Every row gives one point. The points of each table are mixes of a few directions, plus a little noise. Count the directions of each table, and those that both share. Where both have some left over, give the other angles between the two spaces (their principal angles), to ten degrees, smallest first.
In the rows, zero is written as 128.

First, 5 rows:
[[116 120]
 [126 127]
 [119 121]
 [194 174]
 [ 85  98]]
Second, 4 rows:
[[177 114]
 [124 129]
 [ 62 146]
 [148 122]]
Directions: first 1, second 1, shared 0; angles 50

First, 5 rows:
[[ 75 120 124]
 [155 140 100]
 [119 115 169]
 [194 150  91]
 [ 96 114 156]]
Second (7 x 3):
[[105 134 140]
 [124  62 119]
 [150 156 122]
 [ 89 109 144]
 [118 205 146]
 [187 104  94]
 [121 126 131]]
Directions: first 2, second 2, shared 1; angles 90

First:
[[115 133 181  86 101 103]
 [121 117  72 170 204 161]
 [128 111 206 124 101 135]
 [156 138 100 144  82 125]
 [136 128  71 161 158 146]
 [126 133 111 125 133 124]
 [134  95 205 158 123 163]
 [108 145 109  91 144 101]
 [127 154  97  94 105  94]]
Second (9 x 6):
[[180 140 104 132  95  82]
 [ 97 153 164  99 135 147]
 [ 45 100 159 129 184 204]
 [ 99 127 145 121 144 153]
 [214 132  78 148  80  56]
 [129 114 118 140 133 131]
 [159 126 108 138 112 103]
 [120 133 137 122 130 133]
 [109 128 140 122 138 143]]
Directions: first 3, second 2, shared 0; angles 30, 40

First:
[[154 107 138 137 148 108 108 127 104]
 [116 114 123 148 126 128 113 165 109]
 [101 128 143 146 160  62 147  99 124]
 [ 84 131 136 112 133 121 173 105 159]
 [189 141 177  89  96 103  75  82 217]
 [105 121 115 110 154 155 189 104 109]
 [158 165  93 136 116 161 120 128  94]
 [118 117 101 147  90 186  97 213 106]]
Second, 8 rows:
[[121 110 136 101 129 154 152 121 146]
 [117 146 102 162 134 119 126 146  85]
 [149 119 155 107 119 118 110 111 169]
 [154 158 128 168 120  72  72 133 115]
 [132 153 112 167 128  97 102 141  95]
 [ 96  71 144  47 136 217 213 110 174]
 [113 105 132  96 132 167 165 122 144]
 [142 161 115 177 125  80  83 141  96]]
Directions: first 5, second 2, shared 2

First, 10 rows:
[[ 75 162 136  98  64  55 147 150  70 131 146  88]
 [145 184 120 134 125 121 186 152 110 116 127 102]
 [150 129 140 126 166 169 124  82 191 113  76 149]
 [129 135 108 142 152 135  85 173 113 137 166 162]
 [101  98 146 143  95  66 113 112 152 149 134 134]
 [140  86 132 120 164 168  85 100 178 139 115 157]
 [155 110 117 138 132 157 156 134 110 126 138 111]
 [134 152 119 110 136 150 140 145 104 121 132 115]
 [118 111 134 118 114 109 126 124 136 146 138 117]
 [134 112 128 151 132 150 119 109 118 102 106 146]]
Second:
[[105 124 117 110 119 120 168 111 124 134 119 134]
 [142 131 135 139 134 133 104 138 130 125 133 125]
 [108 124 119 112 120 121 162 113 125 133 121 133]
 [152 132 139 147 138 136  86 146 132 122 137 122]
 [158 134 142 152 140 139  77 150 133 121 139 121]
 [ 91 121 111  99 113 115 192 101 123 137 114 137]
 [198 141 160 184 156 152   7 179 139 110 154 111]
 [ 65 117  99  78 103 106 235  82 119 144 104 143]
 [109 125 119 113 121 121 161 114 125 133 121 132]
 [152 132 139 147 138 136  87 146 132 122 137 122]]
Directions: first 6, second 1, shared 0; angles 50

First, 9 rows:
[[154 120 126  98 157  87 103 115  94 121 147 169 144 137 122 104 125 117]
 [132 141 135   7  91  43 109  80 141  44 147 138  74 192 190  55 152 106]
 [112 129 117 153 123 162 164 142 145 136 137 110 150 122 100 153 122 141]
 [123 131 135 125 144 150 123 128 138 147 145 101 135 113 121 164  99 113]
 [141 129 129 167 111 146 141 120 149 135 100  99 157 105  96 128 129 155]
 [118 133 146 187 128 192 117 168 142 154 105  89 141 136 136 157 132 129]
 [ 77 129 109 142 111 158 171 162 134 134 137 138  86 135 151 156 140 128]
 [131 123 128 148 136 122 119 119 117 157 108 139 107  83 130 142 118 130]
 [165 117 126 126 151  92 104 116  94 125 126 169 161 130 107  94 135 134]]
Second, 9 rows:
[[166 124 108  97 107  95 131  92 137  80 116 127 171 146  94  66 161 164]
 [122 112  79 123 122 152 111 128 117 145  77 136  71  76 147 131 167 162]
 [103 135 144 126 145 153 150 152 137 132 182 114 151 159 119 167  95  97]
 [137 117 113 152 155 169  90 154 107 163 102 126 126 108 133 147 142 136]
 [127 145 162 114  78  44 167  81 151  91 131 145 102 135 139  85 114 122]
 [155 133 159 137 148 122 119 133 127 114 157 119 203 176  95 113 109 114]
 [ 99 125  83  88 117 151 160 128 142 116 143 118 104 121 125 144 141 141]
 [110 124 125 148 124 135 115 136 115 162  93 141  61  83 167 149 133 125]
 [133 134 178 165 155 132 109 150 118 151 150 126 159 150 130 149  92  92]]
Directions: first 6, second 4, shared 3; angles 70

First:
[[161 145  87 121 129 132 119 133 126 113 106 130 108 148 127 135 127 149
  107 103]
 [138 129  87 151 149 154 110 155 125 181 162 124 114 143 135 124 205 153
  149 120]
 [ 78 173 187 150 100 136  65 125 154 161 162 166 166 125 112 119 123  83
  185 153]
 [ 91  93 150 135 138 119 183 148  97 137 165 113 129 120 141 114 158 126
  124 148]
 [102  87 217 131 116 126 131  91 153 138 126 142 170  75 123 130 104  74
  155 161]
 [100 124 143 132 111 118 199 174  68 104 155 153 108 155 138 117 170 125
   85 118]
 [111 155 107 132 135 125 104 135 133 141 147 111 130 141 127 121 121 140
  150 138]
 [125  95 186 120 127 124 106  73 173 131 103 121 167  74 119 137  72  90
  157 156]
 [244  93  93  91 111 132 183 111 109  43  18 164  79 135 130 163 116 143
   16  50]
 [148 168  71 129 136 135  88 137 137 136 125 118 113 155 125 130 129 157
  135 113]
 [110 146  77 117 156 108 120 127 132 124 141  65 124 138 132 119  84 166
  145 149]]
Second:
[[ 62 112 146 111  77 159  73 113 154 168 106 146  96 142  62 166 119  76
  163 106]
 [168 137  97 102 167  93 155 132 109 125 170 155 142 125 115  63 133 200
  115 122]
 [179  89  98 113 129  82 182 116  77  86 128 121 175 123 216  69 146 212
  138 117]
 [ 92 132 184 105 103 158  74  68 175 162 100 149 122 143  84 161 131  77
  168 132]
 [145 133 107 159 148 129 149 150 104 105 127 105 139 105 175 115 126 126
   84 134]
 [133 167  88  87 189 112 132 146 120 129 162 129 154 119 109  83 169 124
   86 108]
 [129 143  88 152 158 137 124 157 107 137 152 142 111  98 102  86 105 138
   64 119]
 [132 128 158 169 101 130 149 166 148 113 122  95  97 154 138 210 108 111
  159 162]
 [101 114 117 100 109 127 118 129 123 133 120 125 133 136 121 131 149 113
  146 103]
 [140 123 197 183  99 151 124 101 160 120  93 113 112 137 159 194  95 104
  157 178]]
Directions: first 5, second 6, shared 0; angles 30, 60, 80, 80, 80
